Every row gives one point. The ring and each string are closed loops that go straight from each point to the next, and from the last back to the first. Before rounding, they use only three directions, however many columns there are. Count how often each string passes through the ring. Passing back the other way cancels.
In the rows, zero is written as 128.

Ring:
[[152 162 129]
 [117 163 139]
 [ 89 143 138]
 [ 82 108 126]
 [ 97  86 111]
 [125  79  96]
 [158  93  91]
 [175 118 100]
 [170 148 117]]
String, 25 rows:
[[115 136 125]
 [117 137 154]
 [119 146 162]
 [128 132 143]
 [127 155 162]
 [121 181 151]
 [116 185 128]
 [117 160 110]
 [126 134 126]
 [124 140 154]
 [ 96 180 161]
 [107 143 162]
 [107 134 154]
 [ 82 143 160]
 [ 57 149 151]
 [ 70 125 162]
 [115 114 139]
 [116 120 126]
 [ 86 110 152]
 [ 60 122 143]
 [ 53 133 135]
 [ 64 125 157]
 [ 60 139 154]
 [ 65 159 132]
 [102 147 112]]
Times through: 2
String:
[[141 117 117]
 [147 126 102]
 [185 141  91]
 [192 156 106]
 [145 154 100]
 [141 143 117]
 [155 138 146]
 [173 170 146]
 [168 175 115]
 [148 155  94]
 [149 130 111]
 [164 112 125]
 [178 107 116]]
Times through: 1

Ring, 8 rows:
[[120 159 123 131  88 176 137 129]
 [109 165 135 130 109 166 105 110]
 [110 157 158 142 145 162  88 108]
 [122 140 173 157 166 168 101 126]
 [142 112 165 160 170 149 115 139]
 [156  91 137 149 153 116 120 138]
 [157  94 117 139 126 115 131 139]
 [146 120 113 134  98 145 148 142]]
String, 18 rows:
[[153 110  95 127  85 128 153 142]
 [136 147 115 136  69 194 183 160]
 [122 172 121 135  57 221 188 159]
 [117 163 108 120  73 164 130 118]
 [105 179 122 123  80 180 121 113]
 [104 179 144 136 103 195 122 121]
 [109 172 158 146 119 204 128 131]
 [ 96 176 161 138 141 171  75  96]
 [106 157 165 143 160 153  69  98]
 [124 129 149 140 160 123  74 102]
 [130 133 147 146 137 156 117 130]
 [130 136 170 161 154 184 131 146]
 [144 112 187 176 185 178 133 159]
 [161  77 149 156 183  99 101 133]
 [153  90 126 139 152  91  96 119]
 [144 114 136 145 135 139 127 137]
 [154 108 131 149 122 152 156 156]
 [159 100 108 137 103 132 157 151]]
Times through: 2

Ring, 9 rows:
[[174 171 103 144 140 175 110 133 101 135 163 123 135 113]
 [166 178 122 120 151 157  96 128  93 121 185 107 162  93]
 [150 167 135 102 155 134  90 127 101 110 186 109 177  86]
 [117 129 148  81 155 101  91 127 130 100 165 136 186  87]
 [100 105 140  84 144  85  99 135 147 102 137 158 171 108]
 [ 97  96 116 106 125  78 110 149 151 112 107 172 141 144]
 [109 103  94 130 113  89 119 158 143 123  93 173 116 168]
 [134 123  82 150 112 122 123 156 129 135 102 163 104 168]
 [159 148  88 154 124 159 120 144 115 139 129 145 112 143]]
String (28 x 14):
[[159 163  68 166 108 133 116 162  92 140 123 128  99 177]
 [189 180  70 178 120 188 121 147  89 151 142 124  98 150]
 [191 173 101 157 144 214 118 124 107 146 165 130 126 101]
 [182 160 122 137 157 213 115 113 122 138 172 138 146  76]
 [147 139 124 119 147 153 108 127 128 123 154 144 152  99]
 [154 153 106 134 135 147 109 138 111 128 149 134 136 123]
 [164 169  82 155 121 145 111 152  92 136 141 122 115 152]
 [192 179  76 177 125 198 122 142  93 152 146 127 101 140]
 [173 149 104 150 141 197 122 126 125 142 146 149 124 108]
 [154 133 119 130 146 174 117 123 138 132 145 157 140  99]
 [137 141  94 136 121 116 111 152 113 126 127 141 124 152]
 [133 136  70 155 102 102 118 168 111 134 100 148  97 190]
 [119 113  52 168  85  87 130 181 125 140  66 171  72 222]
 [109  93  79 146 102  96 129 164 151 133  72 188  94 188]
 [118 103 114 120 131 120 118 139 153 123 113 175 134 130]
 [130 128 115 118 135 120 108 139 130 120 135 150 144 124]
 [106 113  90 127 109  70 112 165 129 119  98 159 119 178]
 [ 85  86  93 119 105  50 116 168 149 115  78 180 117 186]
 [ 86  77 110 109 118  68 117 154 165 113  86 190 130 158]
 [113 101 125 107 137 113 113 135 155 116 121 173 147 118]
 [122 118 116 115 133 114 110 140 138 119 127 158 142 127]
 [115 117  97 126 117  89 112 157 130 120 108 158 125 161]
 [108 112  78 139 101  72 117 171 128 125  87 163 104 194]
 [101  99  49 163  77  58 130 190 132 135  49 180  69 240]
 [128 107  92 143 118 130 127 148 147 134  98 179 108 155]
 [140 119  84 154 116 142 128 149 137 140 101 171 101 159]
 [144 129 117 126 142 156 115 129 137 128 140 157 140 108]
 [142 139 106 130 132 134 111 141 121 126 137 144 135 129]]
Times through: 5
